Every row gives one point. The ring and each string are closed loops that go straight from each point to the next, and from the last back to the first. Before rounding, they use only three directions, however many columns there are. Count how often each string passes through the ring. Passing back the other way cancels.
In the rows, 128 means zero.

Ring:
[[184 164 154  98]
 [149 189 134 110]
 [125 175 118 117]
 [113 112 103 117]
 [138  91 107 108]
 [180 112 137  97]]
String:
[[161 110 152 102]
 [183 100 171  95]
 [208 120 156  88]
 [202 146 141  92]
 [183 158 126  98]
 [160 147 134 104]
 [165 153 169 103]
 [155 149 154 106]
 [154 162 123 107]
 [153 204 102 110]
 [134 224 110 117]
 [117 200 121 120]
 [110 170 130 121]
 [ 88 171  97 128]
 [109 155  76 121]
 [127 143  88 114]
 [135 128 125 111]
 [128 111 139 112]
 [117  82 127 114]
 [126  71  98 111]
 [145  83  83 106]
 [156 122  92 105]
 [155 122 126 105]]
Times through: 2
String (25 x 4):
[[121 192 100 119]
 [123 193  91 119]
 [137 163 105 112]
 [137 144 138 111]
 [116 158 137 118]
 [ 99 169 116 124]
 [ 94 171  90 126]
 [ 97 150 118 124]
 [116 137 130 117]
 [142 140 122 110]
 [132 147  93 113]
 [101 144  76 122]
 [ 90 131  98 125]
 [ 92 126 116 124]
 [ 86 139  82 127]
 [107 146  86 121]
 [138 146 104 111]
 [127 137 134 114]
 [103 149 127 122]
 [ 99 164 115 124]
 [108 179  94 122]
 [107 176 121 122]
 [119 158 149 117]
 [141 150 124 111]
 [137 166 107 113]]
Times through: 0

Ring (9 x 6):
[[158 119 141 149 103 126]
 [167 151 127 127  96 124]
 [149 170 114 108 104 121]
 [118 168 110 104 119 120]
 [ 80 143 117 114 138 121]
 [ 65 120 128 128 146 122]
 [ 68  92 143 150 146 124]
 [105  84 151 165 129 127]
 [129  93 150 163 117 127]]
String (6 x 6):
[[ 82 111 153 127 134 123]
 [ 55  66 180 150 147 125]
 [ 54  64 132 182 160 127]
 [ 84 114  92 163 147 125]
 [106 128 113 141 130 124]
 [ 89 125 156 112 128 121]]
Times through: 1
String (18 x 6):
[[169 164 149  99  88 121]
 [173 159 153 103  86 122]
 [193 167 114 126  85 124]
 [175 158 102 138  98 124]
 [146 145 111 137 110 124]
 [138 143 147 114 106 122]
 [168 174 155  84  85 120]
 [159 180 130  90  94 120]
 [136 166 150  86 102 119]
 [121 143 132 118 117 122]
 [126 162  72 137 126 123]
 [123 185  79 107 121 120]
 [122 199 100  79 114 118]
 [121 172 142  81 109 119]
 [121 146 138 110 114 121]
 [122 138 109 139 122 124]
 [161 182  85 119 104 122]
 [177 183 107 108  91 122]]
Times through: 1

Ring (7 x 9):
[[157 123 117 123 140 136 116 142 158]
 [161 165 131 167 117 118 144 114 123]
 [149 172 132 183 100 115 163 102  96]
 [133 150 119 165  99 127 161 112  94]
 [117  97  90 108 119 154 134 147 128]
 [121  76  86  84 136 161 114 162 153]
 [136  81  97  86 147 156 104 163 169]]
String (19 x 9):
[[140 179 117 184  90 118 175 102  84]
 [132 144  88 136 109 139 152 133 117]
 [134 129  99 130 117 140 141 136 126]
 [131 122 133 153 109 131 146 117 104]
 [113  98 100 120 111 150 142 137 112]
 [104  73  64  77 124 170 126 166 140]
 [114  77  59  69 134 170 117 174 157]
 [130 100  89 101 131 153 123 154 148]
 [135 110  91 108 130 149 125 150 147]
 [138 102 108 112 134 145 119 146 148]
 [147  89 133 114 144 141 106 143 157]
 [157  93 124 103 155 143  96 153 177]
 [162 117 105 106 151 142 105 155 178]
 [150 133  91 116 133 142 125 148 156]
 [147 133 117 139 124 133 134 131 133]
 [162 158 154 179 117 112 143 104 115]
 [170 193 157 206 104 100 161  89  98]
 [161 200 140 205  95 104 172  91  90]
 [148 187 116 184  95 116 171 104  93]]
Times through: 3

Ring:
[[148 135  88 145 151 132 122 112 182 125 150]
 [130 146  72 139 134 139 144 126 137  99 126]
 [102 142  93 135 125 124 154 129  97  83 100]
 [ 89 121 132 133 128 103 150 126  83  88  90]
 [105  97 147 130 136 102 145 132  90 103  98]
 [156  69 141 126 157 119 130 142 135 138 134]
 [170  74 135 132 166 122 117 131 172 152 154]
 [164 103 121 143 167 120 107 110 202 151 163]]
String, 21 rows:
[[181 108  92 140 165 141 114 123 203 149 170]
 [186  96 119 145 178 126  96 108 233 168 183]
 [159  91 152 147 175 102  95  97 214 161 166]
 [136  95 160 145 165  94 105 100 183 145 145]
 [139 104 121 135 149 119 130 127 143 123 131]
 [168  77 109 122 152 140 140 157 128 132 137]
 [135 103 125 134 148 117 131 127 137 122 128]
 [121  97 154 138 151  97 124 115 138 124 122]
 [121  75 176 133 154  89 124 121 127 130 118]
 [157  42 162 118 157 114 136 157 109 141 125]
 [179  49 127 116 157 137 140 168 119 142 138]
 [162  89 104 126 149 139 139 150 132 127 136]
 [140 104 120 135 150 120 130 127 144 124 132]
 [144  98 140 141 161 108 113 111 175 140 145]
 [153 102 111 135 153 128 128 130 156 131 142]
 [181  98  86 131 158 149 128 142 171 140 158]
 [175 124 102 153 173 127  95  94 245 159 184]
 [151 135 108 154 164 117 101  89 224 143 167]
 [128 133 127 152 157 104 108  88 195 131 147]
 [132 116 119 139 149 116 127 117 152 121 132]
 [162 110  91 134 151 140 131 134 160 129 147]]
Times through: 1

Ring (10 x 12):
[[145 145 166 153 119 133 118 107 113 128 103 156]
 [135 155 167 131 118 129 125  88 108 123 124 166]
 [127 155 159 107 129 123 132  86 108 120 142 165]
 [125 155 157 100 138 125 142  81 106 113 140 160]
 [128 155 160 108 147 135 157  74 101 103 121 153]
 [139 139 155 129 158 141 157  96 106 104  91 134]
 [148 119 143 140 163 137 142 133 118 115  82 120]
 [160  89 123 152 164 124 106 194 139 140  79 104]
 [161  91 126 159 155 122  98 196 140 146  81 109]
 [156 119 150 164 132 129 105 151 126 138  87 134]]
String (30 x 12):
[[162 117 154 179 138 139 115 147 123 131  64 126]
 [154 123 152 160 141 136 123 136 120 126  80 131]
 [151 109 135 142 150 123 109 164 131 137  98 124]
 [160  73 106 142 162 107  79 231 154 160 100 101]
 [152  95 122 136 155 114  96 191 140 147 106 116]
 [151 119 145 149 144 129 116 146 124 131  92 130]
 [155 127 157 166 135 137 120 131 118 127  78 135]
 [161 130 167 189 121 142 112 130 118 131  65 140]
 [159 131 166 183 114 135 102 133 121 138  80 146]
 [149 125 149 150 123 121  96 147 127 144 110 145]
 [143 118 136 127 137 114 100 156 131 143 125 139]
 [135 148 159 126 114 119 108 107 116 135 139 166]
 [127 176 181 124 108 132 136  53  97 114 135 182]
 [129 178 184 129 116 141 151  42  92 104 119 177]
 [136 150 163 130 134 134 139  89 106 115 112 154]
 [135 137 149 117 140 124 127 114 116 124 125 147]
 [127 127 130  87 147 106 114 137 126 134 157 145]
 [115 155 148  73 139 113 136  85 109 118 170 166]
 [116 170 163  85 132 124 149  56  98 108 157 174]
 [126 170 173 114 128 136 153  53  95 104 127 169]
 [134 150 161 123 135 131 138  90 107 115 118 154]
 [137 127 140 116 144 118 118 134 123 131 127 141]
 [130 129 135  98 137 107 106 138 126 139 154 150]
 [126 167 171 115 109 123 124  72 104 123 148 180]
 [133 187 199 151  99 147 147  30  87 105 108 187]
 [141 162 180 154 118 144 140  71 100 112  96 163]
 [144 131 151 138 138 129 123 124 118 126 105 141]
 [151 106 131 139 142 115  94 176 136 147 111 128]
 [162  97 133 167 137 119  83 194 141 154  88 121]
 [165 101 141 178 138 128  94 181 135 146  71 119]]
Times through: 3
String:
[[134 130 141 108 165 130 149 114 113 111 112 131]
 [142 118 135 121 157 123 125 144 124 127 111 128]
 [142 136 154 136 148 137 141 109 111 114  95 137]
 [145 145 167 150 153 153 165  82 100  97  69 135]
 [152 119 147 152 169 146 153 127 114 108  61 113]
 [159  86 120 147 181 130 124 191 136 130  68  93]
 [163  77 113 151 179 124 110 210 143 139  69  89]
 [163  62  99 141 179 110  88 243 156 155  87  85]
 [149 102 125 130 156 116 106 177 135 141 108 119]
 [148 127 151 147 144 134 128 127 118 123  91 134]
 [160 114 149 172 144 138 118 151 124 130  66 122]
 [169  91 134 181 147 128  93 197 140 148  63 109]
 [169  78 121 172 147 115  74 226 151 162  79 105]
 [151  97 123 135 150 112  93 189 140 149 111 120]
 [145 126 147 139 141 127 120 133 121 129 103 137]
 [148 148 173 164 122 142 129  96 108 120  86 152]
 [148 160 185 172 108 145 129  78 102 118  86 164]
 [144 158 179 161 105 136 118  87 107 126 103 168]
 [142 123 141 128 133 115 102 147 128 141 126 143]
 [141 131 148 130 137 124 118 127 120 130 117 144]
 [139 120 135 117 141 113 106 149 128 139 131 140]
 [130 137 143 103 128 109 106 126 123 138 155 158]
 [119 167 163  94 116 116 125  73 106 123 166 181]
 [118 184 180 103 115 132 150  35  91 105 149 186]
 [119 175 172 100 124 130 150  48  95 106 146 177]
 [117 157 151  79 138 116 138  82 107 116 164 166]
 [125 137 138  86 148 113 129 115 117 124 152 149]
 [135 137 149 117 145 126 134 111 114 120 120 144]
 [132 166 175 128 136 145 163  54  93  98 104 160]
 [123 185 187 117 141 155 191  12  78  78 104 168]
 [126 170 174 113 152 150 185  38  87  84 104 155]]
Times through: 4
